Rows are points. The window is the flat piece filled in between its corners: a triangle in 3 columns, a solid with four corners in 4, and so on. A path goes straight from each point to the next, and from the last back to the first. List the points from which the path goes on through the window.

Window, 4 rows:
[[ 3.04 -0.46 -1.47  1.47]
 [ 0.97  0.86  2.05 -2.58]
 [-4.19  2.07 -0.98 -2.11]
 [ 0.62 -4.40 -2.22 -3.01]]
Path:
(1): [ 1.18 -0.39  2.31  2.29]
(2): [ 0.55 -0.44  1.41 -0.61]
(3): [ 2.07  1.44 -0.15 -2.48]
(4): [-0.48  0.25 -1.24 -4.95]
(5): [-1.19 -2.29  1.42 -2.67]
(6): [ 0.01 -5.11  0.78 -0.18]
(7): [ 1.03 -0.66 -2.12 -3.72]
(8): [-1.02  3.13 -2.09 -2.66]
(9): [-1.25  0.00  1.21  0.86]
(10): [-1.24 -1.10  1.05  1.94]
(11): [-1.15  1.38 -1.32 -2.20]
(12): [ 1.57  2.34 -0.68 -5.24]
(13): [-1.36 -3.26  1.59 -3.67]
(14): [-0.25 -2.09  0.85 -1.64]
(15): [ 1.16 -1.09 -1.09 -3.37]
(16): [ 1.46  4.66 -1.29 -1.88]
Through the window after points: 2, 6, 10, 14

Window, 8 rows:
[[-1.69 -0.74  0.23 -2.85 -0.45 -2.17  2.53 -2.78]
 [ 2.77  2.67 -0.21 -2.95 -1.81 -3.70  3.29 -2.27]
 [ 1.78 -2.20 -0.15 -1.36 -0.02 -3.28 -5.86  1.21]
 [ 1.78 -0.76  4.33 -1.16  2.21  0.60 -4.86 -0.07]
 [ 1.92 -2.20  2.29 -0.49 -3.53 -0.95 -3.02  1.54]
 [-4.07  1.89  1.00  7.98  0.66 -1.04 -0.44 -0.86]
 [-1.35  0.14 -2.75  0.33  0.81  0.49  1.06  0.36]
 [-5.26  3.57 -1.12  3.34 -0.88  1.46  0.22 -3.59]]
Path:
(1): [-3.00  0.64  1.21 -1.64 -0.99 -1.78  0.21  3.35]
(2): [ 0.14  0.12  1.82 -1.79 -0.93 -1.90 -2.36  2.00]
(3): [ 4.15 -2.92  0.77  0.62 -0.06 -0.52 -1.51 -3.16]
(4): [ 2.42 -1.97  0.13  1.20 -0.51 -0.96 -0.50 -3.30]
(5): [ 0.26  2.26  1.19 -2.31 -1.05 -1.77 -0.03  0.55]
(6): [-3.29  1.58  1.80  4.14 -0.66 -1.32 -2.22  1.82]
(7): [-0.66  0.63 -0.13  5.64  0.37 -0.15 -1.59 -1.93]
(8): [ 1.44 -0.55  0.53  0.52 -1.33 -2.21 -0.53 -3.11]
(9): [-0.35  2.28  2.03 -1.12 -0.73 -2.86  0.06 -0.16]
(10): [-1.61  1.48  3.89 -0.62  0.97 -3.64 -0.10  1.39]
(11): [ 1.19 -1.22 -0.04  1.68 -0.31 -0.73 -0.84 -1.75]
(12): [ 2.47 -1.65 -1.45  2.07 -0.73  0.77 -1.57 -2.76]
Through the window after points: 4, 12

Window, 11 rows:
[[ 2.85  3.91 -0.11 -1.24 -0.84 -2.24  0.58 -0.15 -1.04  3.66 -1.07]
 [ 3.16  4.07 -0.01  1.78  2.55 -1.92 -2.08 -2.56  5.41  3.80  1.19]
 [-0.54  0.21 -1.04 -1.85 -0.04  3.87  0.22 -0.53  0.81 -3.14 -0.73]
 [-2.20  1.45  0.17  3.86  3.38  1.11  1.63 -0.35  0.03 -1.43  0.16]
 [ 0.71 -3.52  0.09 -0.53 -0.31  0.27 -3.76 -3.21  1.13 -1.20  0.49]
 [ 5.44  1.42  2.04 -2.37 -4.80  0.12 -1.16  4.33  0.41 -2.16 -2.32]
 [-0.44 -1.54 -2.80  1.92  1.28 -2.30  2.81  0.64  4.65 -3.36 -0.31]
 [ 2.97  1.76  2.00  0.51 -2.61  1.31 -0.78 -3.82  0.38 -1.28  0.36]
 [-3.11 -1.86  2.62 -3.53  2.41 -0.21  1.23 -1.71  3.47  1.49 -1.78]
 [-5.49  1.71 -2.20  1.68 -1.16 -0.53  2.74  4.15  3.39 -4.52 -1.95]
 [-1.14 -2.52 -0.32  3.10 -1.95  4.79  3.52 -1.01 -4.29  4.91 -2.70]]
Path:
(1): [-0.07  0.64  0.52 -0.38 -1.72 -0.42  3.37  1.08  2.30  0.15  4.19]
(2): [ 1.29  1.76 -0.35 -0.42 -0.91  0.70  0.63  1.70  1.61  1.47  1.71]
(3): [ 0.83  2.02  1.77  1.26  0.28 -0.18  1.26 -1.98  1.61  0.29 -4.19]
(4): [ 1.68  1.70 -0.55  1.14 -0.13  0.24 -0.77 -1.58  2.66 -0.86 -4.01]
(5): [ 0.17  0.01  0.44 -1.44 -1.10  0.50  0.59  0.48  1.20  0.80  4.24]
(6): [-0.49 -0.49  0.51  0.49 -2.92  0.73  1.26 -1.84  0.82  0.06  3.50]
(7): [ 3.03  2.00  0.72  1.33  1.98  1.31 -0.96 -1.81  0.80  1.46 -5.64]
(8): [-0.41  1.49 -0.92  0.25  1.97  0.48 -0.56 -3.20  0.91 -0.55 -3.99]
(9): [-1.26 -2.21  1.82  1.71 -1.24  0.74  2.92 -0.93  2.60  1.52  5.09]
(10): [-2.69  0.47 -0.47  0.45 -1.40  0.87  1.48  2.39  2.00 -1.72  0.49]
(11): [-1.78  0.82 -1.17  0.83 -0.27  0.44  1.76  0.78  1.35 -2.01 -3.81]
(12): [ 1.61  3.56  0.95 -1.79 -0.93 -1.09 -1.85 -1.92  1.47  1.35 -5.89]
(13): [ 2.54  1.68 -0.04 -0.41 -1.34 -0.55  1.22  1.16 -0.68  1.12  1.20]
(14): [ 0.90  0.77  0.37 -1.32 -2.00  0.08  0.26  2.34  2.26 -1.16  1.54]
(15): [ 2.98  1.34 -0.19  1.56 -0.31 -1.09 -0.03  0.24  1.87 -1.39 -5.07]
(16): [ 1.61  1.00 -0.75  0.59  2.54 -1.53 -3.34 -1.21  3.30 -4.23 -5.44]
Through the window after points: 6, 10, 12, 14

Window:
[[-0.07 -1.56 -2.86 -1.09  1.33 -1.68  6.75 -1.00 -2.88 -1.99  1.63  0.73
   1.44 -2.25]
 [ 3.63  0.20  3.73  1.54  1.77 -0.15 -0.84 -1.02  0.55  3.18  4.60  2.28
   1.90 -0.66]
 [ 1.46  3.52 -0.80  1.14 -2.21  0.54  1.42  2.20 -0.35  0.89  3.78  2.78
  -1.46  2.47]
 [ 0.79 -0.02  4.16 -1.45 -2.05  1.28 -0.95 -3.65 -1.49  0.80 -1.20  2.69
   3.02 -0.23]
 [ 1.44  3.81 -2.42 -2.47  3.13  1.41  2.48  2.35 -3.04 -1.22  0.72  3.11
  -0.38 -2.82]
 [ 1.69  1.68 -0.40 -2.98 -1.57  3.22 -0.52 -2.83  2.51  3.93  0.83  3.92
   3.49  0.14]
 [-1.80 -3.29  2.57 -4.35 -1.82  2.46  0.13  2.65  0.47  1.68 -4.62  0.48
  -1.69  1.22]
 [ 2.26  3.74  2.19 -3.95  0.73  0.82  5.23  1.52 -0.37 -1.18 -1.85  0.54
   0.68 -3.17]
 [ 5.17 -0.69 -0.75 -1.43  0.28 -6.04  3.46  5.04 -0.87 -3.83  0.32 -2.77
   2.55  0.64]
 [-0.36  1.38 -3.26  3.01  0.17  0.22  2.84  1.24 -2.25  0.81 -1.19 -2.86
   5.40  1.73]
 [ 2.32  0.49 -0.42 -0.41 -1.93 -0.31 -0.98 -0.62  0.40 -2.36  2.57 -3.18
  -3.25  1.30]
 [ 3.80 -2.40  0.36  2.92 -0.43 -0.88  3.52  3.11 -0.35  1.71 -5.19  3.61
  -2.04 -0.24]
 [-1.37  0.94  2.48  0.53  0.52  1.88 -2.08  1.24  2.85 -3.50  1.76 -0.55
   3.31  2.08]
 [ 1.62 -2.74  2.64 -0.56  0.51 -5.39  0.57 -0.64  1.22  2.58 -2.84  1.91
  -2.89  0.77]]
Path:
(1): [-0.29  2.45 -1.52  2.51 -2.21 -1.70 -1.14  4.04 -1.34  0.78  1.91  0.41
  1.96 -4.17]
(2): [-1.40  1.03 -1.48  1.22 -3.11 -0.99  1.00  2.31  0.26  1.78  0.41 -0.11
  1.57 -2.91]
(3): [ 2.49  1.15 -0.04 -0.56  1.44  0.32  1.91 -0.09 -1.00  0.07 -0.02  1.12
  0.85  2.48]
(4): [ 2.70 -0.25  0.24 -0.93  1.80  0.55  2.06 -0.62 -0.54  0.94  0.61  2.49
  0.99  2.51]
(5): [ 0.90  1.09  2.40  1.42 -2.05 -0.38 -0.56  1.39  0.00  1.55  0.22  0.12
  1.84 -3.80]
(6): [ 0.66  0.27 -0.55 -0.21 -0.71 -1.12  1.32  0.91 -1.37 -0.60 -0.04  1.25
 -0.08 -2.79]
(7): [ 1.65  0.78  0.25 -1.85  1.35  1.16  2.72 -0.59 -1.08 -0.61  0.66  1.21
  1.12  1.23]
(8): [ 3.15 -0.21  0.74 -1.90  2.26 -0.69  4.37 -1.58 -0.28 -0.82 -0.49  1.77
 -0.69  2.10]
Through the window after points: 2, 4, 6

Window:
[[-2.12 -0.58 -1.51 -0.81 -1.80  0.83  0.14  1.54 -0.12  0.31  1.21  1.53
  -4.30  1.70]
 [ 1.51 -2.28 -1.06  0.49 -2.51  1.39 -1.07  1.06  1.56  2.08  0.29  1.72
  -0.57 -0.40]
 [ 1.93 -0.53 -1.25 -0.08  1.83  0.15 -0.50 -4.09 -3.91  4.54 -0.51 -0.78
  -4.66 -0.81]
 [-1.52 -0.12  2.80 -2.19 -0.82 -4.37  1.24  2.91  0.65 -1.03 -0.63 -3.80
   0.28  1.08]
 [ 1.01  0.72 -2.76  0.06 -0.06  1.63 -1.30 -1.19 -2.06  3.90  0.30 -3.18
   0.01  3.24]
 [-4.44 -0.52  0.69  3.63 -3.51  0.61 -0.03  2.07  0.27  2.72 -2.46  2.41
  -1.16 -0.11]
 [-3.18 -4.84 -0.93 -1.32  0.67  0.13  1.00  1.58  0.98  0.54 -0.74 -1.19
  -1.36  0.72]
 [-3.53  0.72 -0.58  3.60 -0.87  3.07  3.58  0.96  3.00  0.59 -0.35  4.89
   1.17 -0.81]
 [-0.02 -1.65 -0.43  0.04 -1.48  0.61  1.73  2.70 -1.78 -1.74 -2.83 -0.57
   0.41  1.72]
 [-1.65 -1.08  0.38 -2.11  0.17  0.20 -0.46 -2.39  1.84 -1.76 -3.58 -1.07
  -1.20  1.73]
 [-2.11 -2.36 -3.55  0.74 -2.83 -2.27  1.09 -3.72  0.05 -3.77  2.61 -2.88
   1.16  0.71]
 [-3.72  5.70  0.74  2.95  4.42 -2.86 -4.62  2.42  0.69 -6.69 -1.65 -4.47
   4.05 -7.29]
 [-2.68  0.33 -1.12 -6.64 -2.18 -6.07 -1.57  2.56 -5.25  4.14 -0.43 -0.99
  -0.04 -0.43]
 [-0.30 -0.87 -3.94  1.97 -0.60 -2.25  1.77  0.31  2.48 -0.93 -2.47 -1.02
  -0.31  2.78]]
Path:
(1): [-1.08 -0.93 -0.76  3.08  1.04 -1.99 -0.24  2.01 -1.48 -1.26 -0.40  0.23
  1.78  3.65]
(2): [-1.75  0.51  0.05  1.12  1.68 -2.79 -2.57  0.12 -0.85 -1.79 -0.80 -0.08
  1.39 -1.47]
(3): [-3.37  3.52 -1.21 -1.59 -0.53 -0.79  0.23  3.01  0.65 -1.22 -2.01 -4.87
  0.33 -3.30]
(4): [-0.72  0.78 -2.22 -1.08 -1.82 -0.04  1.00  0.91 -0.67  1.66 -2.64 -1.65
 -1.00 -0.78]
(5): [-2.11 -1.48  1.28 -0.93  1.39 -2.95 -2.18  2.02 -1.41  1.49  1.14  1.04
 -0.28  2.56]
(6): [-1.21 -0.67 -0.34  0.97  2.00 -1.36 -0.92  0.45 -1.27  1.63 -0.50  0.90
  0.45  0.84]
(7): [-0.55 -0.03 -2.63 -1.15 -3.62  1.00  1.40 -0.47 -0.96  0.90 -0.52 -3.56
 -3.46 -1.26]
(8): [-2.65  0.20 -1.01 -0.48 -2.85  0.60  0.43  0.07  0.96  1.88 -1.86 -0.47
 -1.80 -1.98]
Through the window after points: 2, 8

Window (14 x 14):
[[ 0.37  0.62  3.22 -2.60  1.25 -3.04  0.22 -2.58 -0.49 -0.68 -0.04 -1.98
  -1.64  1.22]
 [-1.11  4.05  0.20  1.87 -0.82  0.76 -1.29  0.39 -0.93 -0.10  2.71  1.60
  -1.25 -1.23]
 [ 4.07  0.91 -4.48  4.31 -0.19  0.74  0.05 -0.69  2.84  5.04  7.77 -2.93
  -4.46  0.15]
 [ 1.73  1.69 -0.86 -0.51  4.24 -2.38 -2.49 -2.84 -0.21 -0.03 -2.02  3.07
  -2.29  0.31]
 [ 1.17  1.41  0.79 -3.80  1.04 -0.54 -1.22  2.20  0.24  1.30  0.91  2.71
   4.92 -1.09]
 [ 0.71  1.83  1.39  1.48  1.25  0.06  3.59  0.00 -0.58  1.93  0.67  0.77
   1.29  1.50]
 [-1.19  1.21  0.00  0.53 -1.35 -4.61  0.26  1.08 -2.08  0.89  0.49  2.57
   1.57 -1.15]
 [ 1.09  2.00  0.58  1.63  1.62 -3.28 -0.08 -2.61 -1.13 -0.90  1.70  2.41
   3.77 -0.71]
 [ 1.35  1.12 -2.90 -1.91  0.44 -0.62  1.07  0.23  0.36 -2.49 -0.15 -0.76
  -1.59  0.50]
 [-0.12 -0.18 -1.17  0.90  3.34 -0.35 -0.04  0.01 -1.86  1.52  1.06 -0.44
   1.88 -1.26]
 [ 0.50 -1.66  3.33 -0.64  1.58  1.71  2.69 -9.49 -2.04  4.39  0.84  3.09
   3.03  0.36]
 [ 4.43 -2.52  6.45  0.51 -4.87 -1.47 -0.34  1.04 -0.72 -2.68  1.02 -0.66
  -2.79 -0.34]
 [-0.64  2.32 -0.26 -1.45  0.42 -0.07 -5.79 -0.18  1.58 -2.11 -6.67 -0.64
  -0.37  3.22]
 [-1.85 -1.68  3.22  1.27  1.21  0.94  3.01 -4.17  2.45 -0.04  1.81  3.70
   0.66 -0.58]]
Path:
(1): [ 1.98  2.22  0.95  1.35  0.15 -0.87  0.19 -1.73  1.41  1.06 -1.26 -1.05
 -0.64 -3.46]
(2): [ 1.44  3.57  1.41 -0.50 -1.55  0.05  1.86 -1.18  2.06  1.03 -3.07 -0.76
  0.38 -3.28]
(3): [-0.05 -0.39  0.76 -0.22  1.52 -1.14 -1.70 -1.77 -1.72  0.04  2.73  2.52
  0.06  2.77]
(4): [ 0.22 -0.64  0.76 -0.05  1.02 -0.22 -1.01 -1.92 -0.98  0.11  2.19  1.33
 -0.24  2.38]
(5): [ 2.03  1.49  2.32  0.30  0.64  0.09  1.52 -2.46  1.37 -0.04 -1.65  0.35
  0.12 -2.21]
(6): [ 0.59  1.76  2.89 -0.65 -0.04 -0.47  2.62 -3.84  1.76  2.39  0.58 -0.10
  2.16 -3.94]
(7): [-1.04 -2.56  1.63  1.56  1.00 -0.13  0.23 -0.95  0.16 -2.17  1.80  4.11
 -1.26  2.95]
(8): [-1.57 -0.75 -0.02 -0.75  1.20  0.54 -1.51 -1.62 -0.18 -0.16  1.59  2.92
  0.87  4.55]
Through the window after points: 6, 8

Window (14 x 14):
[[ 1.60 -0.02  0.70  2.79  2.60  3.08 -0.06  0.26  1.98 -3.25 -5.20 -1.33
   0.73  1.54]
 [ 0.67  1.14  2.50  1.44 -1.95  0.61 -1.68 -0.02  3.09  3.44  1.32  0.23
   0.77 -1.20]
 [ 0.11  1.69  1.50  0.85  4.91  6.73  2.34  3.34 -1.31 -1.37 -3.94 -1.10
   0.08  2.40]
 [ 3.07  5.41  0.40 -0.61  0.29  3.24 -1.93 -0.90  3.25  2.40  0.17 -4.28
  -3.48  0.31]
 [ 3.08 -2.39  1.85  1.87  3.75  4.08  0.94  0.17 -2.55  0.51 -3.03 -3.45
   0.82  2.19]
 [ 0.72 -1.65 -1.73 -0.21 -2.92  1.25  2.07  2.03 -0.33  1.50 -2.56 -2.53
   2.84 -0.08]
 [ 0.93  1.03  1.13  0.09 -0.87  0.18 -0.90  3.11 -2.13  2.72 -4.79 -1.52
   2.48  3.21]
 [-4.00 -0.45  0.01 -0.72 -2.33 -2.62  0.51  0.02 -0.42  1.74 -1.40 -0.89
   0.39  2.64]
 [-1.00 -1.47 -0.63 -2.08 -2.39 -0.40 -0.07 -2.43  1.21  4.33 -3.56  1.79
   2.41  0.17]
 [-2.88 -1.28 -1.32 -2.31 -5.18 -0.44 -4.89 -1.11 -0.21  1.55  0.41  2.72
   1.65  1.24]
 [-0.23 -0.31 -2.60 -2.06 -0.53 -2.36 -1.30  1.61  1.57  3.24  0.34  0.54
   2.15  2.65]
 [ 0.37  0.36  0.02 -0.37  2.92  0.08  0.86  1.76 -3.21 -0.76 -4.18 -1.62
   2.24 -1.25]
 [ 1.70  0.42  2.07 -4.28 -4.04 -1.54 -0.78 -0.49  2.94  1.59  0.63  0.39
  -0.05  0.81]
 [ 2.07 -1.08  1.21 -1.44 -1.78  0.65 -2.45  1.26  4.75  3.71 -1.26 -1.62
  -4.07 -2.23]]
Path:
(1): [ 0.41  0.10  2.70 -3.44  0.07  0.23 -2.44  0.22  2.63  1.92 -0.31 -5.08
  1.99  3.48]
(2): [-0.14 -0.32 -1.26  0.98 -1.46  1.01  1.04  1.01 -2.16  1.98 -2.87  2.22
  0.48 -1.06]
(3): [ 0.14 -0.17 -0.24 -0.38 -2.04 -0.36 -0.05 -0.71 -0.67  2.36 -3.69  3.02
 -0.66  0.29]
(4): [-0.68 -1.42 -0.21 -2.24 -1.53  0.96 -0.33 -0.40  2.76  3.23 -0.96 -3.39
  4.33  0.69]
(5): [-1.83  2.20  0.28 -3.23  0.38  3.16 -2.39 -1.54  3.83 -0.48 -2.48 -4.25
  2.54 -1.24]
(6): [ 2.32 -0.53  1.73  1.50 -0.76  1.14  0.14  0.99  0.07  2.16 -1.67  0.20
 -1.34  0.87]
(7): [ 2.34 -1.85 -1.27  1.08 -0.97  2.38  0.62 -1.54 -3.40  1.28 -1.41  2.36
 -1.05  1.79]
(8): [-0.92  1.11  2.14 -0.99  0.31 -0.15 -1.70  2.55  5.88  0.82 -3.13 -4.01
  0.10 -0.42]
Through the window after points: 3, 7

Window (14 x 14):
[[-0.86  0.18  2.95  4.88  1.00  0.69 -1.81  0.72  2.39  1.92  1.22 -4.00
   1.04 -0.03]
 [ 1.61  0.72 -0.78  0.44 -2.17  3.03  3.09 -0.96 -4.33 -2.40 -3.14  0.47
  -2.64  4.08]
 [ 0.29 -1.34 -1.49 -1.61 -1.86  6.14  4.59 -1.11 -4.47 -2.05 -4.88  0.53
   2.85  1.66]
 [ 0.60 -0.83  0.83 -1.03 -0.69  4.00  2.70 -3.44 -5.76 -2.06 -1.91 -0.92
  -0.98 -2.61]
 [ 0.84  0.60  0.76  3.33  2.38 -1.70 -3.77 -2.07  1.28  2.34 -2.03  0.59
   1.39  0.53]
 [ 1.26 -5.59  3.06  2.77  1.21 -0.91  1.94 -0.85 -1.27 -1.18  1.95 -0.64
   1.48  0.38]
 [ 2.16  0.48 -1.52  3.76  2.64 -2.10 -0.78 -2.53  1.97  0.18  1.23 -4.43
   2.12  0.93]
 [-3.52 -1.02  4.07  2.07  1.95 -4.24  3.12 -1.83 -0.95 -2.87  1.92 -1.43
   2.83  0.79]
 [-0.85 -1.01 -0.72 -1.72 -0.45  3.41  3.73 -3.65 -0.74  1.35 -0.65  0.85
  -1.25  2.31]
 [ 2.56  1.82  0.57  0.65  3.49 -1.31 -2.50  1.11  5.24 -0.75 -0.37 -1.48
   0.12 -0.27]
 [-1.62 -1.45  1.43  2.74 -1.48 -5.02  4.25  0.85 -1.78  0.16  4.97  0.64
   3.17 -1.43]
 [-1.29 -0.85 -1.19  1.65  4.85 -0.84 -1.42  1.28 -0.94  0.34  0.79 -1.98
   0.16  0.72]
 [-2.09 -2.37 -2.59 -0.21 -3.21  3.51  1.69 -2.66 -2.68 -4.65 -1.60  1.18
  -0.52  0.83]
 [ 1.57  0.46  1.51 -0.49  0.57  0.08 -3.97 -0.79  0.06  0.84  1.81 -2.62
   2.20  2.54]]
Path:
(1): [-1.35  0.64  2.09  1.83  0.10  4.69  1.56 -2.30 -1.64 -0.84  1.70  0.10
  1.75 -0.51]
(2): [ 1.51 -2.32 -1.61 -0.80 -1.30 -3.06  1.73 -1.61 -0.19 -1.24 -2.48 -0.92
 -0.40  2.19]
(3): [-3.78 -0.70  1.55 -1.30 -3.44 -2.68  1.09  0.09 -2.28  1.66 -1.77 -4.57
  0.29  2.13]
(4): [ 1.89 -0.82 -1.02  2.13  1.55  2.65  0.61 -1.62 -0.95 -1.70  0.76  1.16
  0.74 -0.78]
(5): [-0.50  0.86  0.96  1.65  4.25  5.71  0.57 -1.20 -1.22 -0.85  3.04  0.78
  1.58  0.88]
(6): [ 0.63 -1.52  0.59  1.22 -1.48 -0.36  0.31 -0.79  0.06 -0.22 -3.20 -2.80
 -0.01  0.88]
(7): [-1.34  0.14 -0.21 -0.13 -2.70 -3.50  0.81 -1.50 -1.30  2.01 -1.91 -2.87
 -0.68  1.30]
(8): [ 0.10 -2.09  1.93  3.50  2.16  0.25  3.64  0.54 -1.29 -3.06  5.39  2.15
  3.72 -1.67]
(9): [-1.01 -1.66  0.13  2.71  2.31  1.90  0.44 -0.84 -1.32 -0.83  2.80 -0.24
  1.64 -0.23]
(10): [ 0.51 -0.92  0.55 -0.87  0.59 -3.48  0.52 -0.62  0.56  0.89 -3.14 -2.81
  1.18  1.05]
(11): [-1.69 -5.00  2.62  0.56  0.53 -1.10  0.33  0.36 -0.07  1.01 -3.45 -4.78
  1.91 -1.09]
(12): [ 0.14  1.49  1.15  3.77  1.08  0.83 -0.53 -0.89  0.77  0.29  1.88 -1.04
  0.84  1.10]
Through the window after points: 7, 11
